Rows are points. Two turns around zero, p and q, are shown by what they do to some points. Write where each new point lands after one turn and then the other. Backwards means that the second turn is done in reverse. Each puzzle has new turns, and all numbers are rounded.
(in the rows, 128 means zero)

Turn p:
[120 158] => [148 152]
[100  92] => [ 82 130]
[164 134] => [154 102]
Turn q:
[ 89 138] => [ 99 156]
[162  96] => [142  84]
[134 150] => [144 144]
Where do these land?
p, then q: [144 107] => [109 110]
p, then q: [113  99] => [ 97 140]
q, then p: [127 178] => [178 135]

Turn p:
[171 139] => [134  84]
[ 86 138] => [142 169]
[127 106] => [106 131]
Turn q:
[135 153] => [146 147]
[151 126] => [147 115]
[ 69 116] => [ 71 146]
[157 117] => [148 104]
Where do these land?
p, then q: [131  80] => [ 87 153]
p, then q: [114 168] => [169 116]
p, then q: [140 136] => [128 114]

Turn p:
[152 157  96] => [175 114 124]
[131 139 148] => [117 108 124]
[140 101 165] => [ 91 131  99]
[ 95 164 131] => [127 103 170]
[121  79 100] => [130 185 124]
Turn q:
[119 109  90] => [168 119 141]
[156 137 193] => [ 60 116 109]
[124 154 129] => [120 153 130]
[126 117  79] => [170 125 155]
[114 123 149] => [121 126 103]
Where do these land?
p, then q: [119 111 134] => [131 146 120]
q, then p: [ 88 159 127] => [168  99 138]
q, then p: [114 137 105] => [138 106 113]
p, then q: [191 105 146] => [182 136 171]

Turn p:
[135  84 107] => [164  98 113]
[131 128 160] => [137 159 132]
[ 95 170 110] => [ 83 115 159]
[158 152 165] => [115 176 109]
[122 106  98] => [141  93 125]
Turn q:
[157 164 134] => [162 101 111]
[151  96 164] => [157 173 132]
[111 140 128] => [114 121 114]
[ 93 112  86] => [ 79 117 154]
Where do these land?
q, then p backwards: [169 109 153] => [124  93 166]
p, then q: [164 145 154] => [115  83 120]
p, then q: [105 154  60] => [ 81 186 146]
p, then q backwards: [108 115 145] => [151 111 124]
q, then p backwards: [127 111 122] => [116 137 138]
p, then q: [ 96 134 132] => [135 151 106]

Turn p:
[111 128  97 183] => [123 130  85  79]
[143 139  97 103] => [ 90 133 149 127]
[148 134 166 143] => [153 152 113 154]
[ 71 134 120  92] => [115  62 138 133]
[118 103 165 170] => [183 134 102 119]
[161 119 134  91] => [124 147 170 149]
[144 141 117 114] => [106 138 137 137]
Turn q:
[ 87 150 123 109] => [153 140  86 124]
[127 131 103 126] => [144 141 134 141]
[192 145 137 178] => [ 62 149 171 146]
[ 97  79 145 121] => [147  72 118 122]
[136 134 131 106] => [135 138 132 107]
Where do these land?
p, then q: [ 72 141 161 111] => [129  84 171 158]
p, then q: [152 139  89  99] => [127 115  75 118]
p, then q: [119 115 152 107] => [102 111 146 127]
p, then q backwards: [113 174 161  97] => [104 111 113 186]
q, then p: [152 103 102 160] => [172 136  98 131]
q, then p: [160 109 118 164] => [171 116 100 132]
q, then p: [127 116 115 157] => [149 133 107 112]
